Each row is a point. Each copy is the shape, with its points in the same order, turned, moved and blurred by noise. Say if it was mirrored as well.

Shape, 8 rows:
[[-43  30]
 [  9 -16]
 [-36  -5]
 [ 15 -25]
 [ 39 -12]
 [-29  28]
 [ 21  38]
 [ -6 -36]]
Copy 1 (8 x 2):
[[  2 -41]
 [-21  31]
 [-22 -12]
 [-23  43]
 [  2  60]
 [  1 -21]
 [ 36  14]
 [-38  31]]
Copy 1 is: mirrored
Copy 2 (8 x 2):
[[-39  40]
 [ 12  -6]
 [-33   7]
 [ 13 -17]
 [ 40  -5]
 [-25  39]
 [ 26  49]
 [ -7 -26]]
Copy 2 is: only turned

Shape:
[[  9  32 -20  38]
 [ 19  26 -11 -17]
 [-24   0  -2  16]
 [ -6 -34  46   9]
 [-12 -33 -34 -25]
 [ 12  22   8  34]
 [ 31 -60   7  -5]
 [-17   2   3  21]
 [-28  24  24  28]
 [-47 -42 -19  28]]
Copy 1:
[[-17   9 -30  37]
 [  5  21 -20 -19]
 [-33  -8  12  14]
 [-17 -58  24 -24]
 [ 14  17  50 -10]
 [-23 -16 -32   9]
 [ 39 -44  38 -18]
 [-26 -12   8  -1]
 [-55 -16 -11  -4]
 [-29  -7  58  25]]
Copy 1 is: mirrored
Copy 2 (10 x 4):
[[ 17 -10   3  43]
 [ 24 -22  -7  -6]
 [-21   9  -5  11]
 [-11  56   7 -27]
 [-22  -1 -59 -15]
 [ 19  11  16  26]
 [ 22  51 -47 -29]
 [-17  14   3  13]
 [-21  12  37  14]
 [-56  33 -32  21]]
Copy 2 is: mirrored
Copy 3 (10 x 4):
[[ 37  -6 -49  -5]
 [ 45  27 -15 -28]
 [  1  -4  -9 -14]
 [  8  -6  45  14]
 [-14  55   1 -14]
 [ 36 -13 -22   5]
 [ 13  53  20  42]
 [ 12  -8 -11  -5]
 [ 21 -40  -3 -18]
 [-48   5 -13   6]]
Copy 3 is: mirrored
Copy 4:
[[ 39  41 -38  22]
 [ -6  50 -12  -6]
 [ 17   1 -36  -7]
 [ 24 -28  23  -9]
 [-49  -2 -27   8]
 [ 43  31 -14   1]
 [-23 -16  34  37]
 [ 22   4 -33  -3]
 [ 46   8 -36 -21]
 [  7 -52 -50  22]]
Copy 4 is: mirrored

Shape (12 x 8):
[[  6  22 -18 -15 -16  38  19   6]
 [  3  -4   4   6  45   8  -7   9]
 [ 20 -11 -12  -6 -19  -8  -2   6]
 [ 19  16 -10  18  10  43 -19  -4]
 [-42  12   1   0  14  -5  22  36]
 [ 18 -21   2   7 -21 -27  27  55]
 [ 35 -13 -34  16 -15  -8  -7   6]
 [-22 -36 -28  11 -30   3  12   3]
 [ -2 -15  10  15  27  14  15 -35]
 [ 26   5  21  22   3  17  -7 -17]
 [-30   9   6   7 -19  10  -3 -24]
 [  4  -1 -60  23   1  -4  14  16]]
Copy 1, 12 rows:
[[ -3  22   4  -8 -18  43   8   5]
 [-16   5  -3  31  35   8 -13 -19]
 [ 16  -4 -12   1  -5  -3 -17  14]
 [  3   9  11  33 -16  32 -16 -23]
 [-52  18 -12  11  17   2  20  25]
 [ 20   3 -14  17  17 -21  13  58]
 [ 34  -1 -29  19 -18  -1 -19   6]
 [-10 -33 -33   5 -23   2   9  24]
 [-10 -22   1  11  12   0  14 -41]
 [ 12  -7  26  25  -7  -2  -4 -23]
 [-39 -12   7  -4 -29   1  -3  -6]
 [  4  15 -56  28 -16   7   6  10]]
Copy 1 is: only turned
Copy 2, 12 rows:
[[ -5 -13 -36   0  -7  22  19  -5]
 [-16 -14   2  -1  35 -16 -21  19]
 [ 16  -2   9  -3 -19   3   0  11]
 [ -1 -26 -36  15   6   8 -34   0]
 [-57   7  -1  -2   1 -17  25  20]
 [  1 -11  28  16 -28 -15  35  49]
 [ 31   9   6  26 -12   6 -10  13]
 [-19  13  30  18 -27  29   6  -1]
 [-14 -23  20   5  30  -4 -16 -30]
 [  7 -39  -5   7   1 -16 -24 -16]
 [-32  -2  -5  -8 -22  -4 -12 -28]
 [  1  30  -8  43   3  10   5  16]]
Copy 2 is: mirrored

Shape (15 x 11):
[[ -1 -16  -3  13  13 -39   6   1  21 -10   5]
 [ -5 -10   6  13  13  10 -11 -17   3  23  15]
 [ -7 -15  13  11 -55  14   7  16  -5 -15   6]
 [ 52  58 -29  10   1  -2  18 -15   6  -7  10]
 [  5  16 -32  13   1  -4  -9   7   2 -11   6]
 [-17 -18 -12  -7   7   8  -2  -7  10  -9   2]
 [-13 -20   2 -49   9  16  -9   8   3 -10   6]
 [-20  -3  -1   9 -11  11   2  26   3   7   8]
 [ -7  27  -9  13   0  13   8 -14   6  11  23]
 [ -8  48   9 -10  12  16  -8  -9  -3 -16  14]
 [  6 -13   2   3   3  17  -2 -12  44 -11   5]
 [-11   2   2 -10 -58   9   1 -16   5  -9  12]
 [  4  -7 -10  18   8   2   5 -18  -2  -7   2]
 [ -8  -3  -7 -16  14  11  18 -12  11 -11   6]
 [ -7 -19   3  10   0  16  -3   6  20 -14  41]]
Copy 1:
[[ -1  12   5   0 -10 -27  -6   0  23 -26  15]
 [-14  -2   1  26  25  -4 -21   5  -6  -1  13]
 [  8 -41 -15  20 -34  -4   3 -24  -9  19   8]
 [-23  60 -30  37   0   8  27 -20  22  17 -26]
 [ -5  18 -27  13  -7  11  13   4   6 -14   7]
 [ -9 -15  -5  -8   5  10 -11   2   8 -21   5]
 [  1 -13  -4 -37  -1  22 -27   9  -3   8 -12]
 [ -8 -18 -18   9 -13  -3   3  18  -1  13  18]
 [-41   8 -17  27   3   5   1  -3  -3   9   6]
 [-40  20  -8  11 -15  17   2  12 -19   6 -27]
 [-12 -11 -11  18  -3   0 -34  -6  25 -20 -19]
 [-17 -19  -4  23 -30  27 -10 -36  -2  16  10]
 [-11   3  -5  16  18  -5   5 -10   2 -16  -1]
 [-25  -6  -6 -11   6   3  -6  -6  10  -7 -15]
 [-13 -11 -33  11 -10 -14 -36  -4 -10 -15   3]]
Copy 1 is: mirrored
Copy 2, 15 rows:
[[ -3   3  -7 -15  17 -32  25  -1  -6 -16  -2]
 [  2  -2  16   7  11  -3  -4  -4 -28  17  19]
 [-12  17  23 -20 -44  22  24   9 -16  -6 -12]
 [ 50  24 -24  11  35  44   8 -16  -2 -13 -22]
 [ 20  24 -16  -2   8   7   7   6 -15 -22  13]
 [-13  -2  -4  -7  -5  -3   0   1   3  -3  25]
 [-20  -4  17 -30  -1   6 -25  16  23   0  27]
 [-20  20   1  -9  -6  10   8  23 -28   0  16]
 [ 10  22  -9  10  14  24  12  -7 -19  20  13]
 [ 10  49  13   6  22  21  -4  -6  10   9  21]
 [-17  -5   2 -20  10  13   6 -34 -14 -11  14]
 [  6  20   3 -26 -46  20  11 -11  -4  18  -3]
 [  3  -3  -3  16   4  -1  12  -5 -10  -7   9]
 [-13  -4  -8  -5  12  13   6  -5  13   7  14]
 [ -6  -1  19 -25   4  12  28  -1 -17  -5  33]]
Copy 2 is: mirrored
